Each row is a point. Examples show where two turns around zero, p and q, send a point. Where does a point land after both, in the order given? Backwards means that the second turn is done in reverse. Each puzzle has new turns, and all numbers are rounded.

Turn p:
[1.8 5.3] => [3.2 4.6]
[-1.9 -1.8] => [-2.3 -1.2]
[ 0.5 -1.9] => [-0.1 -2.0]
[-0.5 -1.6] => [-0.9 -1.4]
Turn q:
[ 2.0 -2.9] => [3.5 0.0]
[1.0 0.9] => [-0.2  1.3]
[2.8 1.6] => [0.3 3.2]
[-2.9 -2.5] => [ 0.4 -3.8]
[-2.8  3.0] => [-4.1 -0.6]
Where do these land?
q, then p: [-2.0 -3.8] => [ 0.8 -4.2]
q, then p backwards: [ 1.1 -2.4] => [2.6 0.3]
p, then q: [1.9 1.7] => [0.4 2.5]
p, then q: [-2.1  4.4] => [-4.4  2.1]
p, then q: [1.1 0.1] => [0.8 0.8]

Turn p:
[ 2.8  0.3 -1.8  1.3] => [ 1.0  1.6 -2.7  1.5]
[-1.5  0.6  0.9  1.4] => [-0.2 -0.5  1.8  1.3]
[ 3.5  5.2 -1.3 -2.7] => [ 3.4  5.7 -0.4 -2.1]
[-4.3 -2.7 -0.1 -1.0] => [-4.1 -2.5  1.6 -1.2]
[-0.4 -3.5  2.3  1.0] => [-0.1 -4.3 -0.5  0.4]
Turn q:
[ 2.6 -3.9  2.0  3.9] => [-2.3 -2.1 -1.7  5.4]
[-1.2  3.5 -1.4 -4.1] => [ 2.8  0.9  0.9 -4.8]
[-3.4  1.0 -1.3 -5.1] => [ 1.1 -0.2  3.8 -5.0]
[-0.3 -1.0 -0.6  3.0] => [-2.3  1.2 -0.7  1.8]
[-1.8  2.2  1.9 -1.4] => [ 2.7  1.3  2.1 -0.5]
[ 1.0 -0.7 -0.5  2.6] => [-1.6  0.5 -1.7  1.7]
[ 3.1 -1.0 -0.1  1.0] => [-0.3 -1.6 -2.7  1.3]
Where do these land?
q, then p backwards: [-2.5  3.6 -3.0 -4.3] => [ 0.4  2.2  1.4 -6.3]
q, then p: [ 0.6 -2.5 -0.3  1.0] => [-2.1 -1.3  0.6  1.1]
q, then p backwards: [-0.9 -3.3 -1.7 -1.4] => [-3.2 -2.1  0.5 -1.1]
q, then p: [-1.2 -0.6 -1.0  4.5] => [-1.5  1.8  3.4  2.6]
p, then q: [ 0.1  0.3  2.6 -0.1] => [ 0.5 -2.2 -0.5  1.2]
q, then p: [3.9 2.5 3.4 0.3] => [ 1.3  1.5 -4.7  2.6]

Turn p:
[-3.4  2.3  0.0 -2.2 -1.4 -1.2  3.4  4.2] => [-2.9 -4.2 -1.6  0.9 -0.9 -3.1 -3.2  2.0]
[-2.3 -2.0 -3.6  1.3 -2.4  0.1  0.0  0.2] => [ 1.2 -2.2 -3.5  2.5  0.0  0.8  1.1 -1.9]
[ 0.5 -1.1  0.0 -2.3 -3.4  1.6  1.1  0.1] => [ 0.6  0.5 -2.9 -0.6 -3.1 -1.5  0.4  0.6]
[ 0.2 -0.7  3.1  2.6  3.5 -2.3 -0.9 -3.1] => [ 0.6  1.1  5.1 -0.9  0.7  2.8 -1.1 -2.5]
[ 3.7 -1.3  4.1  2.1  1.4 -2.9 -2.5  0.6] => [ 2.8  3.3  3.0 -2.6  2.6 -0.4 -2.9 -1.7]
[ 1.6 -2.7 -1.9  0.4  3.9  0.4 -1.4 -1.1] => [ 2.0 -0.6  1.4 -2.2  2.3  2.1  3.4 -0.5]
[-1.3  0.7  0.6 -3.1 -2.0  2.3  1.1  0.0] => [-2.1  0.0 -2.2 -0.6 -3.1 -0.6  0.1  1.7]
[-0.8  3.3 -3.6 -2.2 -3.7  1.0  4.8  0.9] => [-1.7 -2.6 -2.2  3.9 -3.1 -4.3  1.6  2.6]
[ 0.3  3.0  2.7 -0.6  1.6 -4.6 -3.5  0.0] => [-3.3  2.3  2.9 -1.4  3.1 -1.6 -2.4 -2.7]
[ 1.4 -1.4 -1.5  3.9  2.5  5.7 -2.2 -1.8] => [ 2.7  2.4 -0.1  1.1  1.6  5.8  3.4  2.5]
Turn q:
[ 1.5 -0.7 -2.3 -0.2 -2.5 -0.1  1.7  5.1] => [ 3.5 -1.1  1.0 -1.7 -3.6  0.0 -2.2  2.8]
[ 2.6 -1.0  5.0  4.3 -1.5  0.0  0.2 -2.9] => [-2.9 -4.1  0.8 -1.3 -0.5 -0.5  0.6 -5.8]
[ 0.5  3.1  2.0  0.4 -1.1 -0.4 -2.7 -3.0] => [-3.2  1.7  0.4  1.7  0.3 -0.9 -1.6 -3.5]
[ 3.5 -1.5  0.2 -0.3  0.0 -1.4 -2.4 -0.4] => [ 0.6  0.2 -0.4 -2.8  1.6 -1.2 -2.3 -2.0]
[-4.1 -0.6 -4.7 -2.8  0.0 -1.9  3.5  1.8] => [ 5.0  2.1 -0.9  2.4 -1.3 -0.7  2.9  4.5]
[ 2.2 -1.4  3.1 -1.0 -1.7 -2.1 -1.1 -0.8] => [ 0.7  0.8  0.1 -2.4 -0.4  0.1 -0.4 -4.4]
[-3.9  2.9  1.4 -2.6  4.5  6.8  2.1  0.6] => [-3.9  0.5 -1.6  3.1  0.9  7.1  2.0  4.6]
[-0.7 -0.3 -4.4 -1.8 -1.0  2.0  0.0 -0.5] => [ 0.0  1.5 -3.0  0.2 -1.0 -1.7 -0.3  3.6]
[-3.3 -1.7 -2.7 -0.4  2.7  1.2  2.6  1.7] => [ 1.7 -0.7 -0.4  0.7  0.9  1.0  3.1  4.9]
[-1.5 -1.6  0.1  2.1 -0.8 -1.8 -2.1  1.6] => [ 0.3  0.3  3.5 -1.6  0.1 -2.1  0.9  0.2]
[ 3.2  2.8  2.4  2.4  1.4 -2.3 -1.8 -3.3] => [-1.7 -1.3  0.7  1.9  2.9 -1.1 -2.6 -5.1]
Where do these land?
p, then q: [ 4.2  1.0  1.7 -0.3  1.9 -4.4  1.5  2.1] => [ 2.4  1.9  2.2 -0.8  3.1  2.0 -0.7 -4.8]
p, then q: [-5.3 -2.0 -2.3  3.3 -1.5  4.1  0.7 -0.4] => [-3.1 -4.0 -1.7 -2.6 -1.8 -2.7 -0.1  4.7]
p, then q: [ 0.9 -0.4  0.1  0.1 -4.5 -1.4  0.2  0.2] => [ 0.6  0.4  0.0  1.3  0.2 -4.0 -1.8 -1.5]
q, then p: [-0.1 -0.8  0.2 -3.4 -1.0  2.3  0.7 -0.4] => [-1.3 -0.5 -2.4  1.8 -0.3 -1.1  2.0  1.8]
p, then q backwards: [-0.9  0.9 -0.9  2.6  1.4  1.4 -1.6 -3.9] => [-3.1  2.0  3.5 -1.5  1.5 -0.1  0.9  0.2]
p, then q: [ 0.5 -0.6  4.2 -2.2  2.8 -4.2 -0.1  0.7] => [-0.5  5.1 -0.2 -1.4  1.8  2.2  1.1 -3.4]
p, then q: [ 2.7 -0.5 -1.4 -1.9  3.0 -4.1 -1.1  2.1] => [ 3.3  1.3 -1.1  0.2  4.1  2.3  1.6 -2.4]
q, then p: [ 1.8  3.1  4.6 -1.9  4.9 -1.0  0.2  4.5] => [ 0.3  4.9  0.3 -2.5  0.0  5.5  0.9  4.6]
p, then q: [-1.8 -1.1 -1.1  2.0 -2.5  4.5 -4.1 -1.1] => [-2.6 -2.0 -2.3  2.8 -1.0 -1.2 -2.1  4.8]
p, then q backwards: [ 1.0 -1.9 -1.1  0.6 -1.7  2.2  3.7 -1.0] => [-1.1 -0.3 -1.6 -0.4 -2.1 -0.7  4.2  1.5]
q, then p backwards: [-2.9  2.3 -3.9  1.0 -2.7  0.6 -0.2 -2.6] => [ 1.2  4.5 -1.4 -1.2 -3.9  0.7  2.0 -0.1]

Turn p:
[ 1.4 -0.6  0.7  0.6 -1.6 -6.1 -4.7 -4.5  0.8  1.2  3.3] => [ 3.6  1.7  1.6  2.4  5.4  3.8 -1.5 -1.1  2.0 -3.1  3.7]
[ 0.3 -0.4 -0.9 -0.3 -1.7 -2.9 -5.5 -5.2  3.4  5.4  1.2] => [ 5.6  0.6 -0.2  3.1  1.7  6.9 -0.7 -1.9  3.5 -2.0  0.8]
[-1.5  3.2  0.3 -2.8 -5.7  1.4  3.3 -0.1 -1.7 -1.5  2.8] => [ 3.8  2.0 -1.5 -1.6  0.0 -3.8  3.8  3.7 -0.7  2.6  2.4]
[-2.1  0.1 -0.3  2.8  2.7  3.1  1.0 -1.0  0.1 -1.5  0.0] => [-1.7  0.3 -1.4 -3.3 -2.6 -0.2 -1.8  0.9 -0.2 -2.3 -1.3]
[ 0.1  0.9 -1.6  1.3 -0.6 -3.1 -3.8 -0.1  4.9  1.1  3.1] => [ 0.6  3.2  1.7  3.1  1.4  4.0 -0.9  1.9  4.2 -1.2  0.3]
[-1.9 -1.4  0.8 -0.8 -0.1  1.2 -1.8  0.6  0.6 -2.2 -2.5] => [-0.3 -0.1  2.9 -2.3 -1.9 -0.3  0.4 -2.0  0.9  0.5 -0.5]
[ 3.1 -0.4  1.4 -2.0 -1.5  3.1  1.5  2.1 -2.8 -0.6  2.2] => [-0.1 -0.9  0.1  1.3 -0.6 -2.7  4.2  1.6 -4.1 -0.6  0.5]
[-2.1 -0.4 -4.8  2.0  0.8  2.3  0.4  1.5 -2.9 -1.4 -3.9] => [-2.5 -5.1  0.1 -3.3 -3.2 -0.2 -1.9  1.6  0.8  2.1  0.4]
[-2.1 -0.2  1.3 -0.6  1.7 -0.8  0.5  2.2 -1.3  1.7  0.8] => [-0.6  1.1  0.4 -0.5  0.8  1.2 -1.0  0.3 -3.0  2.1 -1.4]
[-0.5 -1.0  0.7  3.6 -0.2  2.2  3.4  2.7 -1.0 -0.7 -4.2] => [-3.6 -1.0 -1.5 -0.7 -4.5 -2.7 -1.9 -1.5 -1.3  2.0  1.0]
[ 0.3 -3.7 -1.2  0.1  4.5 -0.7  3.3  0.6  2.4 -0.8 -1.6] => [-5.9 -0.3 -2.1 -1.1  1.0  0.7  0.3 -2.7  1.1  0.0 -2.4]
[ 5.0  3.8  3.7 -3.9  1.7  0.1  2.6  1.1 -2.6 -0.6 -1.2] => [ 1.3 -1.4 -0.3  2.9  2.5 -6.6  1.0 -0.9 -3.4  0.0 -3.4]
Turn q:
[ 2.3  2.6 -1.9  0.6 -2.7 -2.4 -3.3 -0.2  2.8 -0.9  2.6] => [-0.2  0.5 -1.1  3.2  6.3 -0.5 -1.2 -1.1 -0.5  0.4 -0.3]
[ 2.2 -2.8  0.3  2.1  0.5  0.4  3.0 -3.7 -0.4 -2.1 -1.2] => [ 3.4 -2.0  0.6  0.7 -1.3  2.2  2.8 -0.1  3.0 -2.5 -0.7]
[-2.1  2.6  1.8  0.9 -4.2  4.4  3.2  2.0  3.4 -0.5  2.5] => [-6.4  0.9 -3.0  2.3 -0.6  1.4  0.0  2.5  2.3  0.1 -3.8]
[-1.0 -2.8 -2.9  0.7 -4.4  2.8 -0.7  2.0 -0.2 -3.2 -3.3] => [-1.7 -2.5 -5.7 -2.3  0.6  2.0  2.5  0.0 -1.7 -3.1  0.9]
[-2.2  0.5 -2.2 -0.3 -1.4  2.1  0.8 -1.3 -0.8  0.0 -2.1] => [-0.5 -0.5 -2.4 -1.6 -0.7  2.2  1.9  1.0  0.1  1.9  1.1]
[ 1.3 -2.2 -3.2  2.5  0.9 -3.3  2.9  0.0 -0.4  3.6 -0.6] => [ 2.8 -4.7  1.5 -1.8  0.9 -0.8 -2.4  2.5  2.4  0.4  1.2]
[ 0.1 -3.0 -2.2  2.0 -3.9  0.0 -3.2  0.5 -3.3  3.4 -2.8] => [ 2.5 -4.0 -2.6 -2.0  0.6  2.4 -1.8  1.8 -5.3 -0.1  0.6]
[ 2.8  2.9 -0.2  2.6  2.3 -1.6  1.1 -1.1  0.5 -0.7  0.9] => [ 1.5  1.1  3.4  0.9  3.0 -0.6  1.2  1.6  2.2 -0.3 -0.8]
[ 2.4  2.7  2.8 -3.8  2.8 -1.5 -2.2  2.6 -0.9  1.7 -3.4] => [-0.5  4.2  4.2 -4.0  0.5  0.5 -2.8 -2.6 -2.4 -0.4  0.7]
[-1.5 -2.0  0.3 -5.4  2.3  1.4 -2.2  0.6 -1.8  2.6  3.0] => [-0.3  2.2 -0.1  1.7 -4.4 -1.6 -3.3 -1.3 -2.3  1.4  4.2]
[-0.6  1.2  4.2 -2.2  2.6 -3.2  1.1 -1.8 -0.3 -2.7  0.4] => [ 2.0  3.4  2.0 -0.3 -1.6 -2.2  1.0 -3.8  2.0  0.7 -2.5]
[ 1.6  3.6  1.3  3.0  3.4 -2.4  1.4  1.9 -2.3 -3.8  1.5] => [ 1.7  3.7  2.7 -0.9  2.2 -4.3  2.5  2.4  1.5 -2.1 -2.2]
[-5.3 -3.3  1.8 -2.8  1.9  3.4 -2.0 -1.4  3.6  2.5  2.6] => [-4.2 -2.0  0.3  4.1 -5.7 -0.8 -0.3 -3.0 -1.6  3.3  1.8]
Where do these land?
p, then q: [-3.3  4.4 -1.3 -2.5 -3.0 -1.4 -6.1  0.3  2.1  0.2 -4.7] => [-2.1 -1.5  4.8  2.6  1.4  5.2 -4.4 -3.1 -1.5 -2.6 -3.1]
q, then p: [ 0.7 -1.5 -4.2  1.5 -0.2  2.0 -0.2  1.2 -0.1  0.9  2.3] => [-4.0  1.2  1.6 -0.1  0.4  1.9  0.3  2.8 -1.1 -0.2  1.2]
p, then q: [ 4.7 -2.1  1.3  3.2 -0.3  2.4  1.6 -3.1 -1.9  1.7 -4.0] => [ 5.2 -3.4 -4.6  3.2  1.1 -0.4  2.5 -0.5  0.5 -0.4  0.9]
q, then p backwards: [ 0.5 -0.3 -0.9 -2.4 -0.5 -1.3  4.0  2.4  1.5 -0.2  4.5] => [ 1.4  3.2 -1.1  3.9  0.2 -1.9  1.6 -0.9  3.1 -2.2 -1.8]
p, then q: [-0.2 -1.7  0.0 -4.0 -3.9 -0.9 -0.4  2.1  3.2 -3.3  3.3] => [-2.8  2.0  2.9 -0.5 -1.2 -0.8 -1.5  1.8  5.4  1.3 -3.5]
p, then q: [-0.1  0.7  1.8  2.3  2.4 -0.2 -2.2 -4.9 -0.4  0.4 -1.3] => [ 1.6  1.6 -0.5  2.1  1.9  1.3  3.0 -3.4 -1.5 -2.0  1.9]
p, then q: [ 0.7 -1.3  1.0  0.9  0.6 -0.5 -0.4  4.9 -1.0 -0.7  3.4] => [-0.7  1.9 -0.2 -1.7 -2.3 -2.7  0.6  2.9 -1.8  1.1 -2.9]
q, then p: [-2.2  2.2  3.0  3.0 -4.2 -1.3 -0.2 -2.6  1.5  0.9 -2.5] => [ 0.0 -4.3 -2.2 -0.6 -3.3  0.7 -0.7 -4.2 -0.6  1.9 -2.3]
p, then q: [-1.9 -1.6  0.5  1.9  2.0  2.5  2.1 -0.1 -2.3 -1.2 -0.8] => [ 1.3  1.3 -4.0 -1.1 -1.2 -0.4 -0.7 -1.6 -1.1  1.6  1.6]
p, then q: [ 4.3  1.3 -1.9  1.9  4.5  3.0  2.3 -0.1 -3.3 -1.5  0.3] => [ 1.9 -2.7 -3.8 -3.7 -0.5 -4.5  2.1 -2.0 -1.4 -1.9  1.2]
p, then q: [ 0.7 -1.1  4.2  2.7  2.9  2.4  2.2 -2.0  1.9  2.5 -2.2] => [ 3.2  0.1 -3.6 -0.4  3.0  2.8  4.0 -0.4 -0.9  2.5  0.9]
q, then p backwards: [-2.9  2.2 -0.9 -4.3  0.8 -0.7 -2.7  0.1 -3.3  1.7  1.3] => [-3.4  0.9  3.5  1.6 -3.1 -1.3  3.3  2.0 -1.3  1.1 -0.3]
q, then p: [-0.8 -1.3 -2.4 -4.2 -1.2 -6.1  0.0  1.8  2.1 -1.5  0.4] => [ 1.6 -1.0  0.1 -0.1  5.2  4.1 -0.3 -0.8  4.2 -2.8 -1.2]
